Each row of a before or after table is a point. The points were changed in one or more steps. Then noise was added and the rows were shuffled. The steps act on how far a point lies along the listed directions, d1 being the first. Name the steps. A step turns or swaps two directions, mirrors them in a line or flattens them onto one, adds a multiple of one to another, or multiplies one. Angles are multiples of 10 degrees, from the lower direction toward the higher: turns from -170 to 170, lines from 10 to 170 but not 90. Use the fewest steps. Two steps may share a direction if one is a turn and the other turns, adds or multiplies; they go together, in the order done. Otherwise the lowest direction goes first.

Directions:
(1): +0.37, -0.46
(2): +0.46, +0.37
Before (11 x 2)
+0.16, -0.54
-0.32, -0.23
-0.15, -0.16
-0.38, +0.84
-0.30, +0.04
-0.13, -0.31
-0.46, -0.44
-0.03, -0.44
+0.57, -0.68
-0.41, -0.34
-0.22, -0.74
After (11 x 2)
-0.36, +0.44
-0.54, -0.18
-0.31, +0.12
+0.02, +0.28
+0.86, +0.38
-0.72, +0.20
-0.43, +0.46
-0.23, +0.31
-0.14, +0.15
-0.66, -0.54
-0.43, +0.03
Steps: turn d1 and d2 by -90 degrees

Directions:
(1): +0.35, -0.19, +0.14, -0.29, +0.49, +0.74
(2): -0.16, +0.38, +0.78, -0.49, -0.15, -0.06
(3): -0.70, -0.62, +0.09, -0.20, +0.33, -0.15
(4): -0.55, +0.52, +0.02, +0.49, +0.27, +0.41
Before (14 x 6)
-0.14, -0.10, +0.17, -0.37, -0.39, -0.90
-0.78, +0.36, -0.15, +0.62, +0.16, +0.02
+0.49, +0.61, -0.03, -0.19, -0.79, -0.75
-0.08, +0.19, -0.21, +0.19, -0.64, -0.59
+0.08, +0.87, +0.02, +0.66, +0.21, +0.50
-0.60, -0.34, -0.12, +0.29, +0.49, -0.05
-0.40, +0.06, -0.11, -0.12, -0.17, +0.09
-0.24, +0.90, +0.16, +0.58, -0.21, +0.11
-0.16, +0.24, +0.55, -0.64, +0.03, -0.15
+0.36, +0.34, -0.36, +0.11, -0.37, -0.51
-0.01, +1.04, +0.78, +0.14, +0.24, +0.61
-0.12, -0.12, -0.49, +0.51, -0.26, -0.08
-0.53, -0.63, -0.29, +0.13, -0.01, -0.22
+0.23, -0.66, -0.03, -0.15, -0.11, -0.23
After (14 x 6)
+0.81, +0.21, -0.47, +0.27, -0.37, -0.16
+0.13, -0.09, -0.28, -0.21, -0.25, +0.15
+0.22, -0.20, +0.13, -0.53, +0.52, +0.45
+0.61, +0.51, -0.27, +0.57, -0.03, +0.48
+0.49, +0.98, +0.12, +0.50, -0.17, +0.21
-0.57, -0.09, -0.67, +0.48, +0.70, +0.59
+0.10, -0.58, -0.27, -0.12, -0.40, -0.48
+0.75, +0.79, +0.48, +0.06, +0.22, +0.83
-0.10, -0.02, -0.41, +0.43, -0.46, -0.26
-0.41, +0.14, -0.51, +0.48, +0.33, +0.04
-0.09, -0.79, -0.50, -0.02, +0.58, +0.13
-0.44, -0.54, +0.12, -0.03, +0.04, -0.30
-0.20, -0.31, -0.70, +0.51, +0.10, +0.22
+0.55, -0.17, -0.05, -0.13, -0.32, -0.59
Steps: swap d1 and d2; mirror d3 and d4 in the line at 140 degrees

Directions:
(1): +0.51, -0.57, -0.20, -0.53, +0.19, -0.10, +0.62, +0.46, -0.16
(2): -0.21, -0.52, +0.33, +0.02, +0.15, -0.29, -0.75, +0.46, -0.52
(3): -0.14, -0.50, -0.33, -0.52, -0.50, +0.54, -0.31, -0.51, -0.13
Before (14 x 9)
+0.46, -0.65, -0.11, -0.10, +0.29, -0.20, +0.72, +0.71, -0.18
+0.37, -0.70, -0.34, -0.87, +0.07, +0.07, +0.35, +0.23, -0.20
+0.45, -0.28, -0.15, -0.18, +0.08, -0.02, +0.91, +0.09, +0.12
+0.15, -0.54, -0.08, +0.02, -0.27, +0.21, -0.12, +0.10, -0.24
+0.40, +0.08, +0.40, +0.11, +0.98, -0.83, +0.84, +1.12, +0.04
-0.13, -1.15, +0.07, -0.63, -0.12, -0.07, +0.12, +0.31, -0.86
+0.42, -0.72, +0.33, -0.42, +0.48, -0.62, +0.07, +1.23, -0.53
+0.24, -0.02, -0.19, -0.15, +0.09, +0.25, +0.93, -0.10, +0.66
-0.04, -0.05, +0.02, -0.28, -0.11, -0.08, +0.24, -0.04, -0.05
-0.08, +0.26, -0.42, -0.11, -0.30, +0.22, +0.15, -0.30, +0.49
+0.11, +0.65, -0.22, +0.16, -0.21, +0.17, +0.58, -0.04, +0.57
+0.36, -0.63, +0.19, -0.55, +0.25, +0.00, -0.22, +0.34, -0.40
-0.19, +0.24, -0.54, +0.03, -0.41, +0.28, +0.16, -0.49, +0.32
-0.18, -0.58, +0.22, -0.32, -0.32, +0.19, -0.30, -0.02, -0.18
After (14 x 9)
+0.31, -1.22, -0.18, -1.11, -0.21, +0.14, -0.15, +0.39, -0.57
+0.22, -0.24, +0.30, -0.17, +0.15, -0.19, +0.50, +0.36, +0.02
-0.32, -0.46, +0.33, +0.28, -0.03, -0.26, -0.63, +0.20, -0.42
+0.09, -0.45, +0.28, -0.15, +0.39, -0.57, -0.29, +0.72, -0.46
-0.32, +0.43, +0.00, +0.46, +0.08, -0.33, -0.36, +0.18, +0.42
-0.56, -1.10, -0.10, -0.85, -0.46, +0.52, -0.93, -0.42, -0.45
-0.41, +0.44, +0.17, +0.48, -0.27, +0.05, -0.71, -0.01, +0.05
-0.14, -1.03, -0.01, -0.08, +0.01, +0.03, -0.43, +0.36, -0.58
+0.49, -0.54, +0.13, -0.56, +0.42, -0.07, +0.03, +0.42, -0.30
+0.12, -0.87, +0.13, -0.41, +0.16, -0.42, +0.64, +0.77, -0.67
-0.21, +0.03, +0.22, -0.11, -0.03, -0.22, +0.09, +0.09, -0.12
-0.55, -0.09, +0.55, +0.44, +0.09, -0.17, -0.76, +0.15, +0.09
+0.30, -0.33, -0.04, +0.24, +0.06, -0.07, +0.32, +0.39, -0.08
-0.16, +0.52, -0.03, +0.64, +0.03, -0.25, -0.15, +0.15, +0.21
Steps: turn d1 and d2 by 110 degrees; turn d1 and d3 by -160 degrees

Directions:
(1): +0.26, +0.36, +0.31, -0.83, +0.26, +0.32, +0.70, +0.11, -0.01, +0.47, +0.03, -0.47
(2): -0.72, -0.84, +0.20, -0.29, -0.35, +0.56, +0.06, +0.50, -0.18, +0.09, +0.11, +0.09
(3): +0.48, -0.23, +0.02, +0.13, -0.33, -0.48, +0.26, +0.65, +0.66, +0.30, +0.61, +0.23
Before (12 x 12)
-0.13, -0.43, -0.21, +0.01, -0.14, +0.18, -0.55, -0.09, -0.04, -0.08, -0.06, +0.28
-0.05, -0.21, -0.17, +0.30, -0.48, -0.44, -0.28, +0.34, +0.33, -0.05, +0.09, +0.17
-0.57, -0.24, +0.02, +0.15, -0.22, -0.14, -0.27, +0.07, -0.18, -0.44, -0.08, +0.06
+0.13, -0.09, -0.16, +0.26, +0.08, +0.10, -0.21, +0.00, -0.20, -0.18, -0.11, +0.02
-0.17, +0.00, -0.15, +0.40, -0.15, +0.11, -0.33, -0.29, -0.29, -0.21, -0.01, -0.06
-0.16, +0.07, -0.11, +0.10, +0.33, -0.03, -0.36, -0.12, -0.20, -0.37, -0.08, +0.24
-0.35, -0.25, -0.06, +0.11, -0.04, +0.32, -0.08, +0.18, -0.08, -0.08, +0.00, +0.00
-0.08, -0.11, +0.28, -0.53, +0.14, +0.37, +0.45, +0.08, -0.27, +0.31, -0.06, -0.24
+0.95, -0.38, +0.08, +0.13, -0.76, -1.13, +0.51, +1.22, +1.20, +0.60, +1.15, +0.43
-0.12, -0.03, -0.13, +0.11, +0.13, +0.12, -0.13, +0.01, -0.35, +0.11, -0.30, -0.07
+0.01, +0.05, -0.26, +0.33, -0.03, -0.08, -0.34, -0.37, +0.10, -0.31, -0.15, +0.01
-0.25, +0.07, -0.05, +0.43, +0.08, +0.20, -0.09, -0.11, -0.12, -0.39, -0.23, +0.03
After (12 x 12)
-0.16, +0.42, -0.04, +0.30, +0.24, +0.26, +0.02, -0.39, -0.22, -0.39, -0.38, -0.16
-0.44, -0.09, -0.16, +0.71, -0.20, -0.48, -0.71, -0.29, -0.15, -0.74, -0.20, +0.27
+1.52, -0.66, +0.16, +0.18, -1.14, -1.62, +0.89, +1.99, +2.00, +0.99, +1.90, +0.64
+0.11, +0.43, -0.12, +0.22, +0.13, +0.15, -0.21, -0.49, -0.33, -0.18, -0.06, -0.25
-0.88, -1.02, -0.06, +0.31, -0.35, +0.42, -0.40, +0.19, -0.36, -0.25, -0.07, +0.43
-0.51, -0.52, -0.37, +0.84, -0.25, +0.03, -0.74, +0.00, -0.09, -0.50, -0.09, +0.41
+0.34, +0.20, -0.14, +0.14, +0.23, +0.11, -0.13, -0.14, -0.26, -0.08, -0.15, -0.16
-0.19, -0.05, -0.17, +0.15, +0.17, +0.15, -0.25, -0.14, -0.51, +0.01, -0.36, -0.08
+0.35, +0.14, -0.20, +0.36, -0.39, -0.77, -0.17, +0.30, +0.62, +0.02, +0.21, +0.18
-0.07, -0.32, -0.46, +0.47, -0.11, -0.15, -0.86, -0.38, +0.06, -0.33, -0.16, +0.41
+0.44, +0.68, -0.05, -0.35, +0.39, +0.08, +0.31, -0.46, +0.08, +0.01, -0.25, -0.49
+0.07, +0.54, -0.01, -0.23, +0.63, -0.01, -0.08, -0.36, -0.24, -0.30, -0.26, -0.02
Steps: multiply d2 by 3; turn d1 and d2 by 70 degrees; multiply d3 by 1.6
